Each row of a before or after table is a point. The points were changed in one or more steps. Then noise was added and the rows were shuffled. The steps act on how far a point lies along the listed directions, d1 being the first. Name the steps. A step turns or swaps two directions, mirrors them in a line or flattens them onto one, adds a multiple of one to another, or multiplies one. Angles are multiples of 10 degrees, from the lower direction toward the higher: turns from -170 to 170, lines from 10 to 170 but not 90. Use the fewest steps. Two steps may share a direction if one is a turn and the other turns, adds or multiplies; they go together, in the order done. Otherwise the lowest direction goes first.

Directions:
(1): [27.6  6.5]
(2): [  6.5 -27.6]
Before:
[[  3.1  -0.2]
 [-11.9  -2.9]
 [  3.2   0.8]
 [  1.8  -0.2]
 [  0.0   1.2]
 [  0.2  13.6]
 [  2.4   4.1]
 [  1.2  -1.0]
 [  1.9  -0.6]
 [  0.0   2.7]
 [ -2.8   0.8]
 [  2.0  -0.4]]
After (12 x 2):
[[ -2.9   0.6]
 [ -0.5   2.5]
 [-11.2  -5.1]
 [  2.1  -0.2]
 [  0.0   1.2]
 [  1.9  -0.3]
 [  3.2   0.2]
 [  2.9   1.4]
 [  1.7   4.6]
 [ -2.1  13.3]
 [  1.9   0.3]
 [  1.2  -0.8]]
Steps: turn d1 and d2 by -10 degrees

Directions:
(1): [37.7  8.2  9.9 -4.0]
(2): [  2.3 -26.4  21.7  20.8]
(3): [-13.0  23.0  30.1  -0.7]
(4): [ -2.8 -17.6  11.5 -34.0]
Before (13 x 4):
[[-1.5 -2.7 -5.4  3.3]
 [-0.8 -0.1 -2.4  6.8]
 [ 0.4  1.0  2.9  0.8]
 [ 4.6 10.2 14.1 -3.3]
 [ 5.8 -7.2  1.6  1.2]
 [-1.0  1.3 -3.5  5.4]
 [ 4.4 -0.3  4.2 -1.8]
 [ 5.2 -1.9 -4.8  1.5]
 [-2.5 -4.1 -2.1 -0.1]
 [ 6.5 -1.7 -1.7  0.0]
 [-2.0 -5.4 -3.1  0.0]
 [ 3.7 -6.1  4.2  3.5]
 [-1.6 -5.3 -4.1 -0.8]]
After, 13 rows:
[[ 2.1 -1.7 -3.7 -5.4]
 [ 8.0 -5.4  1.3 -1.2]
 [ 0.2 -0.6 -0.1 -7.0]
 [-0.3 -6.0  2.5 -3.7]
 [ 7.9 -1.5  3.1 -0.1]
 [ 2.4 -0.5 -3.5 -4.5]
 [ 1.6  0.1 -3.4 -3.8]
 [-1.9  1.8  3.2 -4.9]
 [ 2.6 -2.9  1.4  5.1]
 [ 1.4 -6.1  2.6 -1.0]
 [ 1.0  1.2  1.5  2.3]
 [-0.8  2.5  5.7 16.9]
 [-0.1  2.1  4.7 -5.0]]
Steps: swap d1 and d2; mirror d3 and d4 in the line at 150 degrees

Directions:
(1): [ 20.6   7.6 -17.7  25.0   3.1 -11.4  25.6 -31.5]
(2): [-30.3  15.2 -24.7  -5.5  32.6   4.6 -11.4 -14.4]
(3): [-11.4  40.7   1.9 -12.4 -19.1 -26.7  10.9   8.1]
(4): [ 25.3  -8.5 -24.6 -21.7  20.0 -20.8   4.0  23.8]
(5): [-5.3  8.4  1.5 -1.0 10.9 30.5 40.7 20.1]
(6): [-19.4 -11.5  12.4  32.8  17.1 -27.2   6.1  20.1]
Before, 11 rows:
[[ 3.3  2.6  4.0  0.4 -8.2 -1.0  1.2 -8.0]
 [-0.6 -4.3  0.3 -3.4  3.7 -1.9 -7.7 -0.6]
 [ 1.1 -1.0 -5.7 -5.6  3.5 -7.2 -9.4 -2.3]
 [ 6.3  3.2 -3.3 -7.0  0.6 -4.5 -3.4  2.5]
 [-1.3  4.7  1.8 -0.9 -4.9 -2.3 -6.8 -4.6]
 [-0.5 -1.7 -3.4  0.0  4.8  3.3 -8.0  2.0]
 [ 2.8  7.1  0.6  1.0 -4.6  0.7  9.2 -0.3]
 [ 1.3  9.9  3.4  1.0 -4.1 -2.8  6.2  3.6]
 [ 5.6  0.0 -4.2 -0.6 -1.7 -4.1 -6.9 -5.4]
 [ 1.7 -1.9  2.7 -0.7  0.4 -2.4 -3.2  9.0]
 [-2.3  1.0  3.6  4.9 -3.0 -4.5 10.3 -1.4]]
After, 11 rows:
[[ -3.0   6.5   0.6   7.8   2.0  -2.4   3.1  -4.3]
 [ -3.2   7.5  -6.6   0.4   5.5  -0.2   2.6  -1.3]
 [ -4.4   4.0   1.2  -2.0   1.6   6.5   2.4  -4.0]
 [ -0.1   6.1   0.0   0.6  -2.3   8.5   1.5   0.1]
 [ -2.9   1.2  -2.6  -4.5   5.5  -8.7  -2.9   3.3]
 [ -6.6   3.4  -0.3  -0.5   6.1  -0.4  -0.9   5.2]
 [  1.7  -4.2   3.3   7.2   3.7  -7.5  -3.9   3.8]
 [ -1.9   0.2   2.1   5.2  -0.7   4.2  -5.5  -5.5]
 [ -6.3   6.1  -2.5   3.1   5.0   5.2   7.8  -4.1]
 [  4.0  -3.5   0.4   3.4   0.2 -10.6  -1.9   3.9]
 [  3.5 -10.8  -1.3  -0.9   3.3  -6.0  -1.7   1.0]]
Steps: mirror d1 and d4 in the line at 30 degrees; turn d2 and d5 by 110 degrees; turn d3 and d6 by 100 degrees

Directions:
(1): [-25.2  -1.5 -16.9  10.3  21.8  -9.4  11.6 -17.8 -15.7  -9.9  31.6 -37.7]
(2): [  7.7  30.8  -5.0   3.3   6.1  26.7 -20.2   6.4   3.8  45.3  15.7 -15.9]
(3): [  4.1   2.6 -25.7 -11.3 -23.8  -4.6  18.4  34.3  -6.8   1.4 -24.3 -35.5]
(4): [  4.6 -50.7 -12.4  -7.7  19.9  -2.9  10.2   4.5  18.0  33.9   2.3   1.2]
(5): [-20.4 -16.4   4.0 -17.0   8.0  30.4 -19.0  38.8 -15.4 -19.0  17.9   7.2]
Before, 12 rows:
[[ 2.2 -0.7 -3.5 -0.2 -1.7  9.5 -7.0  7.4 -0.1  4.8  3.4  3.8]
 [-4.8 -3.7 -2.6  3.3  4.8  0.2  1.3 -3.3 -1.4  7.4  9.7 -7.1]
 [-1.6 -7.5 -1.2 -1.2  5.4  5.4  0.5  1.2  0.7  1.5  2.3 -0.5]
 [ 1.7  6.6  8.9 -3.1 -1.6  3.8 -9.3 -1.4  3.2 -0.7  0.2 10.6]
 [-5.5 -5.9 -2.4 -1.0  6.1  0.5 -1.1 -0.8  0.4  4.3  6.5 -4.0]
 [ 0.6  5.0  0.9 -1.5  1.6  4.2 -9.6  3.8 -2.2 -2.3  4.2  6.2]
 [ 0.9  2.5  6.1  0.2 -1.2  1.7 -6.6  0.8 -0.9  2.0  2.8 14.8]
 [ 4.5  5.3  5.5  1.1 -0.2  5.8 -9.6 -2.7  7.0  0.6 -0.2 10.7]
 [-2.8 -0.7 -3.4  3.1 -0.3 -4.0  3.8 -0.5 -1.5  3.8  0.7 -5.3]
 [-0.5 -8.2 -3.8  0.1  7.4 -0.9  1.9 -2.0  1.7  8.1  4.4 -4.2]
 [ 0.3 -2.9 -2.2  1.0  4.4  2.4 -0.6  2.9  2.8 10.2  1.8 -4.6]
 [ 2.4  3.0  5.9  0.0 -2.9  4.0 -4.6  0.3  4.7 -6.6 -4.5 16.5]]
After (12 x 12):
[[ 2.8 -4.4 -7.6 -1.7 -7.0  3.7 -0.1 10.2 -1.5 -1.1 -3.9  0.5]
 [ 0.1  1.2 -2.3 -3.5 -2.5  0.3 -4.2  9.2 -3.6 -7.9 -1.7  2.9]
 [-0.6 -5.0 -3.5 -0.8  2.2  2.1  0.8  5.7  2.4  7.4 -0.5 -6.3]
 [-2.9  0.6 -2.0  3.9  1.3 -3.1  2.3 -2.7 -0.7  5.6  2.9 -4.5]
 [ 1.1  1.8  4.9 -2.0 -3.0  5.5 -4.8  4.1  3.4 -8.6 -4.4 15.7]
 [-5.9 -7.8 -4.2 -2.1  4.0 -1.2  1.8  1.9 -0.7  1.1  4.0 -5.8]
 [-1.7 -1.0  2.9 -3.5 -4.1  2.7 -4.9  9.1 -4.1 -2.6  0.3 11.8]
 [-1.4 -9.1 -2.5 -1.1  3.2  2.4  4.1  1.8  0.7 -0.8 -1.4 -2.2]
 [-0.5  3.2  6.1 -7.3 -4.3  5.8 -8.1  8.2  0.5 -5.3 -1.6  6.9]
 [-5.9 -5.4 -3.8  1.3  3.3  1.0  2.5  1.5 -2.8  4.8  9.1 -8.9]
 [ 1.0  1.5  2.2 -3.4 -2.4  9.9 -9.9  8.6  3.4 -4.4 -1.0  7.3]
 [-1.4 -8.9 -4.3 -1.1  6.6  0.4  1.6  0.7  1.0  7.1  4.4 -4.9]]
Steps: turn d2 and d5 by 50 degrees; turn d3 and d5 by -60 degrees

Directions:
(1): [  7.8  19.2 -13.7  24.1 -16.9 -28.2  24.7   7.2 -15.4  27.2 -15.1   9.4
 -21.4   8.1 -43.4  13.4  -8.4 -18.3]
(2): [  1.7 -11.1  11.8 -17.5  30.5  -9.6  24.0   9.9   6.3 -26.0   5.8  33.5
  38.5  12.4 -29.8  -2.5   3.0 -23.4]
(3): [ 26.9 -12.8  -9.5 -27.9   8.2  31.9  26.2   2.4 -22.0  23.3  13.9   4.6
  -7.1   6.5 -17.6   5.8  13.1  43.0]
Before (13 x 18):
[[ -2.5  -5.0  -0.8  -3.7   3.9   1.1  -2.0  -0.4  -0.8  -4.2  -0.4   3.2
    4.9  -0.6   5.6  -2.6   2.8   4.3]
 [ -2.1  -0.1   4.8  -2.1   6.4  -7.7   8.1   3.7  -1.4  -5.2  -1.3   5.9
    8.5   4.0  -8.8   0.1   1.6 -10.7]
 [ -1.3   2.7  -3.9   4.8  -4.8  -2.7  -4.3   3.3  -0.5   0.3   1.0  -1.4
   -1.6  -1.6   3.0  -3.2  -0.3  -1.9]
 [ -0.4   1.5  -2.2  -3.5  -1.7   2.5   2.8  -0.2  -1.2  -2.7   0.9  -0.3
    0.2  -1.1  -1.2   0.5  -0.2  -2.7]
 [  0.4   0.0  -1.9   1.5  -2.5   0.5  -1.0  -2.2   0.5   2.6  -2.3  -2.0
    1.1   1.6  -0.6   0.1  -1.5   1.5]
 [  2.9  -2.9   1.4  -7.2   5.7  -2.1   8.8   0.2   0.8  -3.4   1.6  10.1
    8.2   1.8  -9.0   1.8   2.6  -4.0]
 [ -5.3   5.4   1.0   0.9   0.5  -4.5  -3.5   1.7   2.1  -6.3  -2.7  -0.7
    0.7  -1.4   2.4  -2.3  -2.4  -6.3]
 [  3.3   1.6   2.2  -0.4   4.2  -2.6   4.2   6.8   3.9  -4.8   3.6   7.3
   10.8   2.1  -6.3   1.7   2.7  -5.5]
 [  5.5   2.5  -4.6   5.9  -6.9  -1.9   8.1   1.2  -2.4   9.9  -2.6   2.0
   -8.8  -0.3  -6.6   4.3   0.3   3.9]
 [  4.7  10.0  -7.2  13.4 -13.8  -9.3   1.4   0.7  -6.1  15.2 -10.9  -4.6
  -18.5  -0.4  -3.7   4.3  -2.1  -4.3]
 [ -2.9  -2.0   2.7  -4.4   3.6   6.4  -2.8  -0.2  -0.2  -5.5   3.3  -1.1
    2.6  -1.3   0.2  -0.3  -0.8   0.4]
 [  2.0   5.3  -5.5   5.0  -4.7  -6.9   0.2  -1.1   0.4   4.8  -0.7   1.3
   -6.5  -0.1  -4.7  -1.0   0.2  -2.9]
 [  5.0   1.4  -1.5  -3.6   2.0   4.5   6.6  -1.2  -3.7   5.5   1.2   1.6
   -2.5   0.7  -3.5   0.2   2.3   8.0]]
After:
[[ -5.8  -8.6   1.2  -8.0   4.9   7.2 -11.7  -3.0   3.8 -10.8   2.5  -2.4
    7.4  -3.4  19.6  -6.1   4.2   9.0]
 [ -0.7   2.3  -2.7  -1.6  -3.0   2.2   0.4  -1.2  -1.4  -1.9   0.4  -1.5
   -1.1  -2.2   0.0   1.0  -1.1  -2.4]
 [ -3.9   5.6  -1.8   8.5 -10.2  -7.4  -6.4  -4.3   2.4   3.5  -5.3  -3.8
   -7.3  -4.3   4.7   2.4  -2.5  -5.8]
 [  2.8   5.0  -3.5   2.7  -4.3   1.9   2.9  -2.8  -3.4   8.9  -1.9  -3.4
   -8.0  -1.4  -1.0   1.4   1.1   5.4]
 [  5.8   8.5  -9.1   8.5  -5.2 -14.3  12.1   2.0  -5.2  11.4  -3.6   8.4
   -9.2   3.9 -23.0   3.4  -1.5  -8.8]
 [  1.2  -0.3  -2.2   0.2  -1.3   0.0   1.7  -1.5  -0.4   3.1  -2.7   0.7
    1.6   3.0  -4.3   0.8  -1.8   1.1]
 [ -6.2  -5.4   4.6  -7.3   5.1  11.9 -11.8  -2.3   3.3 -11.2   5.5  -6.0
    5.5  -4.4  12.5  -3.2  -0.1   4.2]
 [ 17.2  16.1 -14.4  14.8 -10.1 -25.0  35.7  10.0 -19.3  28.9 -15.0  17.9
  -18.8  12.1 -51.5  14.2  -3.0 -16.4]
 [ -4.1   2.5   1.4  -3.6   4.1  -2.6  -0.3   2.8   1.4  -8.4  -1.0   2.3
    4.2   0.4  -1.1  -2.6  -1.1  -5.8]
 [ -5.8   8.0   0.5  12.5  -7.5 -15.5  -0.5   0.9  -1.8   3.4  -7.8  -4.3
   -5.7   0.1  -2.6   1.9  -3.1 -14.2]
 [  9.6  10.3 -10.2  14.1 -12.4 -13.5  20.0   4.4  -9.6  20.6  -7.9   7.7
  -16.3   3.7 -26.6  10.1  -3.2  -3.4]
 [  2.8   0.6  -3.4   0.0   0.1  -2.5   4.4   5.3  -3.2  -0.5   3.3   5.5
    2.8   1.4  -5.6  -2.7   0.8  -2.3]
 [ -0.7   7.2  -0.4  10.6  -6.5  -6.3  -6.4   4.1   4.8  -0.6  -1.1  -2.3
   -1.1  -2.5   3.8   1.5  -0.8  -7.6]]
Steps: multiply d1 by 3; mirror d2 and d3 in the line at 120 degrees

Directions:
(1): [-23.3   2.0  -2.5  18.2 -27.9  18.3   6.2 -48.9 -17.4 -15.6  -5.7  11.0
  23.6 -17.2   3.7  -1.1  13.5 -10.6 -26.4  -6.5  29.2  36.8  17.3  -9.9]
(2): [ 16.5 -23.5 -28.6   5.7   4.7 -29.1  -9.9  -6.4   2.1  -5.0 -25.1  -5.3
  -4.5 -11.3   8.2   8.3  28.7 -47.6 -23.7 -24.7 -31.2  -8.4 -14.0 -21.9]
(3): [ 11.3  42.9  -6.3 -16.5  17.5 -33.2   9.0 -12.7   3.6 -54.9   3.0   7.4
  -1.4  -0.4  -4.2 -17.6   6.6  31.6 -16.7 -27.0   7.5 -11.0  -7.6   1.0]
(4): [ -9.6 -25.4 -38.2 -13.5   3.8  -3.3   3.0  -7.5  10.8  -8.0  46.6  -9.6
 -15.2  30.4 -12.9  35.3   6.9  10.7   3.8 -23.1  -5.5  30.2  17.8  13.0]
(5): [-15.2   0.0  35.0 -34.5  10.8  11.3   0.2  -2.2   0.7  26.7   2.4  28.1
  -5.8 -18.8 -39.4   6.3  47.9   9.6 -17.0 -13.9 -18.0  -3.7   4.2   5.0]
Before:
[[ -0.7   8.5   4.6  -0.7   2.9   2.5   3.9   6.1   1.8  -2.5   8.6   1.1
   -0.5  10.0   0.4  -4.2 -12.6  14.8  10.8   8.8   8.3  -1.6   3.4   5.3]
 [ -8.4   6.1   7.1  -7.0   3.9  -1.4   4.0  -4.4  -2.4  -1.2  -2.0   9.9
   -1.1  -7.2 -12.5  -2.6  13.4   6.7  -7.1  -8.0  -4.3  -0.8  -0.6   0.7]
 [ -1.3  -0.6  -1.2  -5.2   3.1   1.8   0.6  -8.2  -2.5   0.9  -2.5   5.9
   -1.4  -5.7  -6.0   1.9  11.5   0.5  -4.3  -9.4  -6.2  -2.9   2.1  -2.8]
 [  1.4   8.3   9.5  -1.6   3.9  -2.3   1.4  -4.0  -1.8  -4.9 -11.1   4.7
    3.0  -8.6   2.9  -8.1   4.2  -0.9  -7.1  -5.3   2.3  -5.0  -1.9  -3.5]
 [ -0.9   1.5   1.1   0.1  -0.3  -2.8   0.5   1.5  -0.3   0.8   0.9  -1.2
    1.7  -0.3   3.2   0.0   0.2   3.2   1.5   1.9  -0.5  -3.6  -0.4  -0.1]
 [  7.5   3.8   2.1   3.9  -0.3  -7.4   0.5  -1.8  -3.2  -4.6 -11.9  -0.9
    3.0  -7.1   6.4  -2.7   1.3  -4.7  -4.8   0.0  -1.3  -5.9  -6.0  -5.8]
 [  5.3   2.7  -1.5  -4.5   4.6  -4.4  -0.7   2.3   2.5  -8.0  -4.4   0.1
   -4.2  -1.5   0.9  -1.1   7.7  -0.8  -3.4  -6.7  -8.2  -6.4  -3.7  -4.9]
 [  4.0  11.2   4.3   3.3  -0.2  -0.7   3.8  -1.0  -0.8  -5.9  -5.6   2.6
    0.3  -3.2   5.7  -9.6  -2.5   2.0  -1.6   0.7   0.6  -6.8  -6.4  -1.1]
 [  5.9   2.4  -5.6  -2.9   5.1  -6.9   3.2  -3.1  -1.0  -9.6  -1.4  -0.4
    0.4   1.0   0.6  -2.5   1.0   0.4  -4.8  -7.4  -1.9  -2.4  -1.9  -3.3]
 [  2.5   7.1   1.8   5.5  -0.6  -9.6  -0.6  -2.5  -4.2  -7.8 -11.4   2.8
    5.0  -7.2   9.2  -7.4  -1.2  -2.6  -4.4  -0.8   3.6  -4.3  -4.6  -6.9]
 [  5.5  -7.8  -6.1   5.6   0.8  -3.6  -0.7   4.8   1.3   0.9  -4.1  -1.2
   -0.6  -2.2   5.5   1.4   0.5  -8.7   1.6  -0.2  -2.5  -2.1  -0.2  -6.8]
 [  3.0   6.5   3.4  -6.4   7.6  -5.7   3.1   3.8   3.2  -4.5   4.1   3.0
   -4.6   1.3  -6.5  -3.1  -1.6  10.0  -1.5  -5.9  -4.1  -3.7  -1.3   2.9]
 [  3.4   1.2  -8.7   1.4   1.2  -7.7   0.2  -4.1   0.5  -7.6  -5.0  -0.9
   -0.4  -1.2   7.3  -2.5   0.7  -4.3  -6.0  -6.9   2.9   1.2  -1.0  -5.7]]
After:
[[ -3.7   8.0  17.2  -2.4   1.5   7.5   2.4  -1.4  -2.4   3.4  -6.4   6.0
    3.8  -7.2   0.1  -7.4   0.0   5.4  -1.3   2.0   6.8  -2.4   1.7   0.8]
 [ -2.5   2.3   9.7  -4.1   0.3  11.3   0.8   6.6   1.0   4.3   3.1   1.2
   -2.8   1.5  -2.0  -0.4  -1.4   8.7   6.7   5.6  -0.2  -1.8   2.5   2.0]
 [  2.5  -7.8  -2.7   8.0  -2.1   3.5   0.0   6.9   0.6   5.4  -0.4  -2.4
    0.5   0.5   6.6   1.4  -7.0  -4.6   7.8   6.9   2.8   0.3   2.3  -3.6]
 [  0.7   6.6   7.1  -7.7   7.1  -1.7   3.6   4.7   2.9  -0.7   5.7   4.5
   -4.4   1.3  -8.5  -2.7  -1.6  12.5   0.0  -3.8  -3.2  -2.9   0.1   4.6]
 [  9.1   9.0  -9.8  -0.3   7.9 -16.6   2.0   0.8   3.5 -18.0  -0.6  -0.9
   -2.1   6.6   4.6  -5.3  -2.7   3.0  -1.1  -6.1  -1.0  -7.0  -3.9  -3.1]
 [ -2.2   6.7   7.7   8.2  -4.8   1.3   0.6   1.0  -5.2  -0.3  -5.9   1.7
    6.7  -3.5   9.9  -7.4 -11.6   3.9   4.5   9.7  11.0  -0.6  -0.4  -2.0]
 [  2.5  11.0   5.8   4.6  -1.7   2.7   4.2   0.2  -1.2  -3.6  -3.7   2.0
    1.1  -1.6   6.3  -9.6  -6.7   4.1   1.5   4.4   3.4  -5.5  -5.0   0.5]
 [  1.7   3.6   9.6   6.1  -4.5   5.1   1.7   1.9  -4.3   4.3  -5.9  -1.4
    4.5  -3.5   6.2  -2.5  -8.8   3.0   4.6  11.3   6.3  -2.1  -1.4  -0.3]
 [ -0.3   1.5   0.3   0.3  -0.2  -3.9   0.5   1.2  -0.2  -0.1   0.5  -1.5
    1.8  -0.4   3.6  -0.2   0.4   2.6   1.1   1.3  -0.8  -3.8  -0.7  -0.6]
 [-13.6   6.0  16.6 -12.1   3.8   6.2   4.7  -3.0  -2.6   7.6   1.2  14.3
   -1.4  -8.8 -19.3  -1.3  17.1  11.8  -5.7  -5.2  -3.8   0.4   2.6   4.2]
 [ -7.3  -0.8   8.9  -8.0   1.3  12.4   1.6  -5.9  -3.3  10.8   2.4   9.0
   -1.0  -5.5 -11.2   2.9  10.0   7.2   0.5  -2.7  -2.8  -0.5   6.1   1.9]
 [ -2.5   0.9  -0.9   4.5  -4.0   6.3   1.4   0.3  -0.7   1.8   1.9  -2.1
    1.5   3.0   7.9  -2.3 -11.5   3.8   5.1   6.0  11.8   5.7   4.3   0.3]
 [ -0.2   2.1   2.9  -1.2   0.6   6.6   4.5   0.8  -2.2   0.3   5.1  -0.7
    2.0   4.6  -0.3  -2.1  -8.9   8.7   5.0   4.1   5.9   1.9   3.2   2.6]]
Steps: mirror d2 and d3 in the line at 120 degrees; multiply d5 by 1.6
